Each point is reached from the start by the listed moves, each made 0, 1 or 2 times, or once backwards (-1), plus a little noise. Is the number of moves made odd or even? Then give how often each move was made.

Moves:
(1): [ 39   0 -28  16]
(2): [  6  40  -5 -22]
Start: [21  9 33 -5]
Points:
[ 24  51  30 -27] -> odd (0, 1)
[ 95  12 -23  27] -> even (2, 0)
[59  9  5 11] -> odd (1, 0)

Moves:
(1): [ 28  -2   9  -4 -11  -2  -3   7 -10]
(2): [  2  40  -4 -21 -11  10  11  -7  14]
(3): [ -3   9  31  -2  10 -12  14  -9  13]
(4): [ -3  19  -5  35   7 -12  -2   3  -4]
(5): [ 8  2 -9 -3 28  5 -4 13 11]
(6): [-2  0  2  8 -1 23 -1 -4 -3]
(7): [  6 -24 -13  13   5  -1  38  -7   0]
(8): [-3 -2  5 -3 -7  5  2 32  7]
Start: [ 8 -4 -5 12  0 -7 -6 -8  6]
Points:
[ 41   4  63 -56 -17 -27  71  34  54] -> odd (1, 1, 2, -1, 0, -1, 1, 2)
[-33  95 -13  62  20  44 -37  59  39] -> even (-1, 1, 0, 2, 1, 2, -1, 2)
[ 81 -37 -21  64  16 -14  61  39   2] -> odd (2, 0, 0, 1, 1, 0, 2, 1)
[ 41  45  42 -74  -4 -13 -20  36  47] -> even (1, 1, 1, -1, 1, -1, -1, 1)

Moves:
(1): [31  1 -6 -6  7  4  1 -8  9  1  8  9 -4 -3]
(2): [  0  15   4 -11   0  -6   0   4  -6   1  -3   6   5  -1]
(3): [ 6  0 24  2  2 -8  5  1  0  2 -3 -6 -1  6]
(4): [-3  8 -3 20  2 -2 -2 -1 -3 -1  2  3  6  0]
(5): [-12  -5   6  -2  29  -1   4   1   0   3   9  -3  -3 -10]
(6): [ 0  6  6  3  2 18 -1 -1 -7  1 -3 -3  3  2]
(7): [-1  1 -1  1 -7  0 21  1 -8  5  3 11 -7 -1]
(8): [ 4 -3 -1  4 -7  5  2 32  3 -1  7  8 -3  3]
(9): [-7  3  0 -1 -6  2 12  1 28 -9 -1 -4  1  8]
(10): [-6  3  3 -1 -3  0 -3  2 11 28  4 -5  3 11]
(11): [-7 -2  2  0 -7  3 -1 -2  3 -7 23 -2  5 -4]
(12): [ -3  -4   8   1  -1   2  -9  -2  -2   2 -10  24  -5   6]
(13): [  7 -14  -8   3   6   4  -1  -2   1  -6  -7   4  29  -5]
(14): [ 3 -2 -6  3  0  0  1  1 -4 -5  3  1  5 20]
Start: [  3  -8  -7   1  -1  14 -11  15   2   3   0  -7   1  -2]
Points:
[ 95 -25 -87  -7   5   6 -17 -37 -24 -39  14   7  35   1] -> even (2, 0, -1, 0, -1, -1, 0, -1, -1, -1, 0, -1, 1, 2)
[ -2  38  71  39  17  16 -47  59 -64  -4 -54  13  16  -9] -> even (-1, 2, 2, 2, 0, 2, -1, 1, -1, -1, -1, 1, 0, -1)
[-41  -5 -16  12   3  55   0  46  78  25  51  -6  80 -15] -> odd (0, 1, -1, 1, 1, 1, 0, 1, 2, 2, 2, 0, 2, -1)
[-48   6  19  41  10  53  17  53   2 -48 -12  60  71  -2] -> even (-1, 2, 0, 2, 1, 2, 1, 1, 2, -1, 1, 2, 2, 0)
[-81   1   6  51 -36  24 -46  13  20  55  41  20 -14   6] -> odd (-1, -1, -1, 2, 0, 0, 0, 0, 0, 2, 2, 2, -1, -1)
[-61 -29 -22  28 -11  21   3  83  65 -22  25  23  27 -20] -> odd (-1, 0, -1, 1, 1, -1, 0, 2, 2, 0, 1, 1, 1, -1)

Moves:
(1): [ -5 -20   4  -9   8  -5  -5   4  -6  -8   1   1  -2   6  13   8  11   2
  -8  -7  -6  11 -19 -12   0]
(2): [12  6 -6  1  2  6 -6 11 -2 11 -3  0 12  7  2 -3 -1  1  0  1  8 -6 -9 -3
 -2]
(3): [  3   1   1  -1  10   4  -1  -5   7 -18   2   0  -3  -4  -4  -4   1   8
 -11  14   4   7 -13 -14   0]
(4): [ -4   0  -2   2   1   3  -2   2  -6  -1   2   7   8   4   5   5   9 -15
  -8  -5  -7  -1  -1  -5  -3]
(5): [  9  -9   1   5  -1  -3  -1  -7  -3  13   0   6   1 -13   5   0   8  -1
  -8  -2   3   4  10   0   7]
(6): [  2  -1   5  -1   6  -3  -5   6  -4   1  -9 -10   3   1  14  -4   0   5
  -7 -14  -2   7   0   5  -1]
(7): [-10  -3  -7   9  -1   5   9  11   5  -2   2   2  -6   2   3   5   1  -5
  -3 -15   4  10   5   6   1]
(8): [  2  -3   9   2   5   6   3   4  -8   3   8   6   2  -9   5  -6 -15   4
   8   2   4   2  -6   1  -2]
(9): [11 -8 -7 10 -5  7 -6 -5  7 -4  6  4 -4 -9 -4 10 -1 -6 -9 -2 -8 -2  1  2
  3]
(10): [ -3  -6   2   2  -6   6   0  -1   2  -1   8  -1 -10   9  19  20   2  -8
   6  -8   8   6   5 -11  13]
(11): [-12  -4   9   7  -6  -5   3   5   4  -1  17  -3  -1   3  11  -9   4   3
  -1   1   3  -5  -3 -15   9]
(12): [-12  10  -5   6   1   8 -13  -3  -1  11   7  17 -12  14  -7   7 -17   3
   9 -15 -19 -11   8  -2  -3]
(13): [  4  10  14 -12  -5  -4   9  -3   7 -11 -26   5   9 -12  -9   0  -5   4
  14  -5   0   0 -17   2   2]
(14): [-6  1  8  3 15  0  5  7  1 -3  6 -2 -1 -7  3  6 -1  3  1  7 -8 -2  0 -7
  1]
(15): [  2   2  -9 -10  -8  11  -7  -3  10 -15 -18   3  -1 -10   2   5   5  -7
  20   4  -4   5  -8 -15   8]
(16): [-11   3 -17  -7   0   5   0   9   9  -4   1   4   3  -8   1  17  -7  -9
   5   9  14  -7   5   0   0]
(17): [  1   4   0  -5  10  17   2   7  -5  -6   3   2   2   7   3  -2   4   5
   6   2   6 -17  17   4  -7]
(18): [  7  -3   7   8 -12  -8  -1   3   6   4   0   2   3   4  12   0  -1   7
  -1   4   3   6   5   5  -3]
(19): [ -5   4  -1  -3  -2   1   6   0  -4  -2  -1   1   0  -7  -5   6 -12  17
  10  -3  -9   0   3  -1  -2]
(20): [ -3   0 -21   7  -3  10  -7 -28   9   3 -14  -6 -11  -1   5  10  11   8
  -4  -3 -28  -2  -4  -1  -4]
(21): [ -1 -21 -13  13  -2  10 -18  -1   1   8  -9   3  27   1   4  -4  -4  -1
   4   2  10   2   2   6  -7]
(22): [ -3   2   4   1   1   4   0   0   2   2  14  11   7 -17   0   1   5  -1
   1   1   9  17 -16   3   5]
(23): [ -5  -2  -4  -2  -2  21  -7   6   8   4  -7   2  10 -10  -1   6 -13  -2
   0   4  -5   5  -5   6   3]
(24): [ 7  0 -5  1 -1  3  1 -4 -5 -4 -3  6  6  8  0 -4 -4 -5 -1 -9 -4  4 -2 11
  9]
Start: [ -5  -1  22   1  -1  -3  15 -10   3   0  10   5  -5   7   8   0 -18  -5
   5  10  -6 -12   7  -2  -1]
Points:
[ -5 -28  70  33  12  64  50  38  64 -72  42  18  34 -77  12  -9 -41 -18
  16  32  92  16 -40 -23  53] -> odd (-1, 0, 2, -1, 0, 0, 2, 1, 2, 1, 2, -1, 2, 1, 0, 0, 1, -1, -1, -1, 1, 1, 1, 0)
[ 55   6  52   5  -6  38  74  27  12 -43 -10  46  10 -74  -8  29 -50 -21
  70   5  55  -5  18   8  24] -> odd (-1, 1, 0, 0, 1, -1, 2, 2, 2, 1, -1, -1, 2, 1, 1, 0, 1, 0, 1, -1, 0, 0, -1, 0)
[-29 -20 -60 -16  40  33  -7 -40  37 -38  -4  29 -36 -28  22  88  74 -45
 -77  10 -55   0 -24 -31 -27] -> even (2, 0, 1, 2, 1, 0, 1, -1, 1, -1, -1, 0, 0, 0, 0, 2, 1, 0, -1, 2, -1, 1, 0, -1)
[-53   7 -28  24  19  57  15 -21  59 -36  74  14 -63 -89  63  88 -34  33
   9  33 -29  49 -61 -85  29] -> even (0, 1, 2, 0, 0, 1, 1, 2, 1, 1, 1, 0, -1, 1, 1, 2, -1, 0, 2, 2, -1, 2, 0, -1)
[  7 -22  -4 -42   9  77  13  16   0   2 -84   2  71 -83   3  -2 -70  38
  71  17   9 -42  48  38  -8] -> even (0, 0, -1, -1, 2, 1, 0, 1, 0, -1, 0, -1, 1, 0, 1, 1, 2, -1, 2, 0, 1, -1, 2, 0)
[-33 -39 -19  50 -28  74 -11  19  37  -9  92  50 -94  70  86  95 -33 -20
 -20 -46 -15 -31  92 -35  23] -> even (1, 0, 1, 0, 1, 0, 2, 0, 2, 2, 1, 2, -1, -1, 0, 1, 2, 2, 0, 0, -1, -1, 1, 0)
